Every row gives one point. Two turns around zero, p and q, are shown by what they do to some points. Where does a point land after both, in the order given? Backwards means that the second turn is done in reverse. Each puzzle has new turns, and all numbers are rounded.
In the rows, zero is written as 128.

Turn p:
[125 118 104] -> [126 116 105]
[131 133 134] -> [131 133 134]
[145 145 153] -> [144 147 152]
[ 90 171 109] -> [ 91 169 104]
[166 111  93] -> [167 108  96]
[112  90 175] -> [110  94 177]
Turn q:
[ 84 106  96] -> [ 94 102  88]
[164 167 141] -> [151 172 152]
[153 107 124] -> [158 115 124]
[111 131 151] -> [109 122 149]
Where do these land?
q, then p: [ 52 121 162] -> [ 54  97 150]
p, then q: [147 141 143] -> [141 143 147]
p, then q: [155 113 112] -> [160 122 116]
q, then p: [157 125 127] -> [157 133 131]
q, then p: [153 128 132] -> [151 134 136]
p, then q: [104 140  91] -> [107 138  89]

Turn p:
[127 122 124 153] -> [125 115 121 149]
[160 107 151 124] -> [147 100 156 118]
[128 158 136 121] -> [132 157 140 132]
[ 69 161 150 104] -> [ 76 179 138 117]
[157  92  79 139] -> [162  88  84 125]
Turn q:
[111 136 106 157] -> [114 134 115 164]
[129 153 154 101] -> [124 153 148  96]
[ 77 111 128 109] -> [ 80 112 110 110]
[193  94 109 116] -> [198 102 113 119]
[129 120 126 177] -> [128 114 140 174]
[129 155 144 107] -> [125 155 141 105]
Where do these land?
q, then p: [120 153 109 146] -> [127 144 118 160]
q, then p backwards: [131 159 123  84] -> [117 148 111  82]
p, then q: [ 93  89  97 139] -> [107 106  75 136]
p, then q: [150 138 135 163] -> [142 113 152 158]
p, then q: [152 174 117 124] -> [159 164 147 142]
q, then p: [ 95  90 148 129] -> [ 88 102 120 105]
p, then q: [156  93 167 112] -> [132  91 154  86]

Turn p:
[143 114 131 150] -> [148 114 137 144]
[177 158 156 100] -> [159 185 150 112]
[ 99  98 102 101] -> [102  94 121  92]
[152 135 179 143] -> [142 156 168 158]
[ 83 140 104 147] -> [ 95 111  90 145]
[114 123  96 126] -> [122 108 102 116]
Turn q:
[148 141 130 102] -> [158 138 138 116]
[117 129 134  88] -> [132 138 155  98]
[ 90  71 133  99] -> [ 90  91 151  81]
[130 146 158 189] -> [116 124 125 197]
[156 102 122 138] -> [144  97 109 128]
[126 147  80 152] -> [120 154  78 131]
[129 161 139 127] -> [138 155 140 144]
Where do these land?
p, then q: [148 151  79 110] -> [160 148 100  90]
p, then q backwards: [172 148 113 133] -> [167 154 112 115]
p, then q: [114 134 134 149] -> [110 125 115 143]
p, then q: [121 145 155 118] -> [119 152 143 145]
p, then q: [109  46 153 129] -> [102  62 179 126]
q, then p: [105 144 135 130] -> [109 142 123 145]

Turn p:
[174 171 112 126 151 129] -> [161 172 111 164 119 118]
[126 100 113 131 112  96] -> [128 102 129 110 129  92]
[ 84 116 100 108 127 133] -> [ 98 118  94  95 128 133]
[152 104 126  94 144 106] -> [159 136 124 104 159 107]
[ 91 107 130 103 155 181] -> [114 121  99 105 154 189]
[153 137 126 123  74 111] -> [147 131 155 111  84 102]
[100 170 174 183 109 127] -> [ 77 129 179 174 104 141]
[145 119 141 156 152 140] -> [142 114 133 162 146 140]
Turn q:
[133 136  81  76 122 134] -> [120 153  85  81 145 121]
[131 162 120 149 132 119] -> [133 162 142 146 132 120]
[134 126  81 109 114 118] -> [127 145  95 104 130  97]
[ 88 151 206 116 129 122] -> [ 78 116 187 133 125 175]
[128 113 132 118 127  96] -> [115 110 139 117 136 104]
[139 108 186 158 153 108] -> [140  84 181 157 138 133]
[120  92 128 168 165 167] -> [153  94 100 181 133 150]
[102 118 125 122 102 138] -> [105 123 112 123 101 133]
[176 146  91 136 108 150] -> [179 165 109 111 113 118]
Where do these land?
p, then q: [133 125  84 116 123 140] -> [137 143 100 105 121 102]
q, then p backwards: [127 165 121 160 125 185] -> [158 175 126 123 142 177]
p, then q: [109 141 148  71 135  91] -> [ 89 158 149 109 174 146]
q, then p backwards: [128 121 117 158 180 110] -> [148 118 135 159 175 108]
p, then q backwards: [119 127 110 117  71  80] -> [138 113 121 117  70  81]
p, then q: [101 125 135 137 128 122] -> [105 116 121 139 128 135]
p, then q: [173 130 166 124  99 166] -> [174 123 157 106 100 167]
q, then p: [133  90 143 141 162 130] -> [150  88 123 140 155 128]

Turn p:
[150 148  84 121 104 167 173 137] -> [135 132 116 139 120 166 200 133]
[135 120 147 141 106 151 135 152] -> [132 117 150 143  98 146 131 142]
[ 78 105 170  98 130 122 140 169] -> [ 83 118 185 104 131 121 112 165]
[149 142 153 143 122  76 111 130] -> [144 151 123 140 109  77 104 134]
[148 136 101 105  96 139  86  92] -> [152 135  80  86 104 146 126 109]
[107 168 114 133 163 155 102 115] -> [118 161 106 136 161 167 104 116]
[152 148 155 146 178 120 146 104] -> [158 154 151 159 164 112 119 100]
[ 95 110  88 133  95 139 149 101] -> [ 89 100 106 116 116 140 162  96]
[139  77 140 132 158  84 109 152] -> [142  87 134 129 148  80  94 157]
Turn q:
[104  60 161 131 150 126 136 116] -> [ 88  70 142 117 151 111 115 101]
[131 144 130 155 141 136 186 126] -> [121 123 124 162 125 124 184 116]
[ 93 103 112 134 116 119 111 160] -> [104 111 109 133 137 125  97 165]
[135 147 143 131 137  76 100 115] -> [151 152 148 131 134  82 103 125]
[139 143 119  85 151 126 160 107] -> [138 145 105  96 135 117 165  99]
[146 154 103 158 143 114  67 146] -> [161 166 141 158 158 140  85 151]
[147 174 142 134 105 162 108 166] -> [145 155 161 129 110 166 142 174]
[170 130 101 101  89 130 126 141] -> [177 123 103 107 102 149 126 144]
[ 87  97 141 123 119 163 158  73] -> [ 68 107 120 118  98 138 135  75]
Where do these land?
q, then p backwards: [142 149 114 146  93 126  92 135] -> [151 148 156 142 124 142  97 153]
q, then p: [ 92 122 143 121 172 151 104 136] -> [ 98 146 151 118 169 144  97 128]
p, then q: [140 125  88 120 154 101 140 109] -> [142 131  95 138 163 107 143 105]
q, then p backwards: [132 117 166 102 175 139 138 173] -> [116 101 116  74 159 130 167 143]
q, then p: [125 159  90 116  73 127 140 102] -> [123 143  80 124  81 143 166 128]
q, then p backwards: [127 148 146 138  94 100 123 104] -> [142 134 165 145  98 104 124 127]
q, then p: [139 143 168 163 134 167 132 134] -> [122 128 185 152 110 143 120 111]
p, then q: [100  91 148 141 175 132 150 178] -> [ 92  92 175 138 177 116 120 149]
q, then p backwards: [153  98  88 105  81 108 132  80] -> [158 111 118 150  92 125  71  81]

Turn p:
[105 102 139 153 112 146 198 111  83] -> [133  81 142 168 108 156 192 123 110]
[157 145 147  93 153 100 117 112 147] -> [130 154 136  92 123  90 123  98 148]
[119 116 128  91  91 155 169 114  78] -> [148  90 114 126  98 141 164 108  71]
[168 128 142 117 111 108 108 169 141] -> [148 121 128 103 144  81 107 156 132]
[149 105 125 117 118 144 127 104 153] -> [126 105 113 103 104 136 117 121 150]
[ 66 121 170 106 125 159 167  96 110] -> [109 124 168 139  68 161 161 110  87]
[123 108 120 152 143 122  81 146 125] -> [107 122 138 137 168 132  89 136 133]
[153 145 111 148 121  99  99 169 180] -> [131 154 106 125 149  94  93 176 166]
[ 74 124  78 160 148  88 106 121 131] -> [ 75 155 104 188 155 136 111 119 134]
[103 154 145 140 111 148 135  81  99] -> [156 134 145 159  98 163 132  95 112]
[147 139 106 117 134 151 128 161 143] -> [135 139 106  95 145 136 131 157 126]
[171 148 125 142 169 116 100 152 146] -> [137 155 135 100 177 113 115 136 166]
Turn q:
[ 84  99 116 120  79 126 119  90  48] -> [ 93 138 134 164  90 159  93 119  45]
[144 111 134  87 106 113 156 119 148] -> [148 144 156  96  92 131 143 113 127]
[122 144 130 164 137 104 133 118 157] -> [133 105 124 151 129  99 135 106 156]
[152 131 108  99 136 111 138 153 112] -> [115 154 143  99 140 110 149 139 112]
[134 155 164 148 152 140 151 121 135] -> [145 123 145 158 153 144 145 126 162]
[121 155 149 110 142 126 120 156 154] -> [120 138 141 115 136 122 119 144 176]
[144 130 148 149 125 118  99  84 132] -> [167 105 138 154 132 113  99 122 119]
[ 84  89  76 110 197 176 117 191 103] -> [ 47 117  78  67 184 172 130 140 118]
[120 142 108 137 105 149 120  98 116] -> [138 148 102 154 123 134 109 114 109]
[175 123 146 156 102 116 126 151 173] -> [172 107 120 123 102  94 157 159 154]
Where do these land?
q, then p: [154 160 115  95 120 113 118 163 116] -> [137 177 137 128 135  90 140 139 108]
q, then p: [169 172 105 121 121 109 158  78 111] -> [181 150 148 149 138 114 156  84 162]
p, then q: [115  85 110  78 117 133 133  93  88] -> [120 124 127 136 110 159 109  90  60]
p, then q: [146 101 136 157 112  90 127 118 121] -> [137  74 128 123 116 106 134 116 128]
q, then p backwards: [127 102 131 167 117 165 161 118  92] -> [ 95 126  96 144 111 157 163 122  91]
q, then p: [ 91 113 153 157 172 120 168 175 165] -> [ 61 114 125 120  71 145 151 159 150]
p, then q: [169 139 103  99 111 160  92 147 145] -> [129 163 121  72 151 110 104 145 107]
p, then q: [109  97 110 133  97 138 113 157 149] -> [ 87 115  98 112 121 125 118 158 117]
p, then q: [108 164 158 131 120 154 124 104 129] -> [165 151 128 158 121 139 122 158 132]
q, then p backwards: [100 172 129 136 172  96  88  88 128] -> [137 109 133 152 141  74  62 118 108]
q, then p backwards: [121 105 156 135 148 130 125 168 162] -> [160  88 133 144 135 148 146 133 158]

Turn p:
[105 109 152 128 139 149 140 154 130 120 107] -> [110 136 118 124 157 159 157 135 138 123 122]
[110  95 133 134 138 145 153 122 143 122 141] -> [118 108 127 127 138 128 168 118 144 140 113]
[114 146 113 117 130  98 130 127 134 112 161] -> [102 110 134 109 109 106 110 110 120 115 123]
[111 128 151 140 131 146 138 112 126 126 130] -> [127 128 144 130 131 136 147 128 159 124 130]
[158 154  87 134 101  95 113 107 116  99 135] -> [162 131 120 114 112  84  83 103 114 110 129]
[118 133 135 158 122 106 131 144 143 131 147] -> [112 130 146 142 120 116 132 126 118 105  99]
[138 129 107 122 113 123 101 116 106 134 128] -> [147 125 112 134 120 119  92 134 133 136 130]
[137 140 135 108 117 117 127 130 106 153 103] -> [144 140 123 126 109 162 109 139 117 131 139]
[115 128 131 134 149 142 120 142 125 155  98] -> [120 153 135 129 143 152 128 154 129 151 122]
[123 147 123 150 144 128 153 139 137 120 156] -> [101 138 152 133 126 112 139  97 125 126 120]
[152 114 146 115 139 141 104 140 108 139 112] -> [139 125 119 150 152 154 115 146 120 136 150]
[124 112 140 133 145 130 139 107 160 112 130] -> [130 108 146 112 142 113 162 132 131 127 128]
[152 148 110 105  96 135 101 120 127 132 123] -> [148 139 100 131 106 109 104 142 123 126 156]
[134 109 129 116 128 137 143 130 130 138 122] -> [133 122 117 130 127 142 146 127 122 143 130]
Turn q:
[125 138 130 139 122 135 119 142 134 118 110] -> [136 119 139 123 109 137 137 137 125 120 136]
[131 111 121  98 124 131 115 127 120  98 135] -> [125 147 138 137 143 130 117 159 105 134 123]
[145 111 154 141 123 115 127 142 116 105 103] -> [113 130 142 121  98 114 151 137 104 147 130]
[ 97 139 120 141 111  96 134 105 133 129 166] -> [103 141 136 161 132 139 106 111 169 130 136]
[123 126 161 131 142 145 121 117  94 138 123] -> [140 140 136  96 120 131 126 111 126 157 105]
[120 118 146 125 138 133 157 140 143 116 125] -> [120 129 115 109 124 119 122 133 122 139 161]
[119 154 129 114 132 110 148 145 118 143 120] -> [151 135 122 133 135 118 151 123 151 139 147]
[111 126 119 135 109 118 149 135 120 148 118] -> [130 140 104 135 110 122 139 127 154 125 130]
[144 123 130 106 119 137  80 109 129 144 139] -> [148 122 148 142 138 118 101 128 113 119  87]
[129 126 111 145 146 131 115 135 128 157 140] -> [130  97 114 129 138 137 130 121 143 128 107]
[157 152 120 154 117 142 152 145 150 118 129] -> [128 110 114 138 116 147 145 107 105 106 161]
[135 112  95 106 152 143 121  94 151 123 129] -> [113 127 126 114 172 124 110 141 118  93 115]
Where do these land?
q, then p: [130 108 137 113 129 111 141 126 141 125 134] -> [113 120 139 126 121 126 106 132 122 125 108]
q, then p: [131 132 127 151 164 132 136 110 143 137 117] -> [123  93 121  98 131 133 142 131 137 139 136]
p, then q backwards: [142 139 113 123 121 130 108 109 135 129 108] -> [115 125 144  97 125 138 133 141 133 130 118]
q, then p backwards: [122 130 121 120 155 135 135 109  98 134 133] -> [111 118 115 140 145 138 140 135 120 114 101]
p, then q: [121 119 119 127 127 130 131 115 108 102 189] -> [ 76 129 140 128 122 107  99 136 146 109 111]
p, then q: [116 129 104 151 128 121 137 116 133 145 120] -> [149 130 134 127 114 101 144 119 132 117 129]
q, then p: [123 131 146 127 118 128  77 112 114 135 110] -> [157 138 128 128 134 156 137 154 117  96 143]
p, then q backwards: [122 110 143 127 114 146 125 121 135 117 111] -> [119 138 101 121 137 129 136 143 123 138 115]
p, then q: [118 134 125 116 120 137 134 135 137 134 159] -> [114 140 121 140 113 131 116 133 152 121 132]
q, then p: [133 136 120 123 117 119 131 225 137 119 113] -> [124 127  99 192 116 127 149  82  94 138  92]
q, then p: [121 143 145 130 125 120 136 128 130 117 109] -> [123 117 133 133 106 129 135 121 127 111 139]
p, then q backwards: [159 125 137 128 120 126 145 130 124 143 133] -> [149 149 134 132 108 130 127 144 123 123 134]
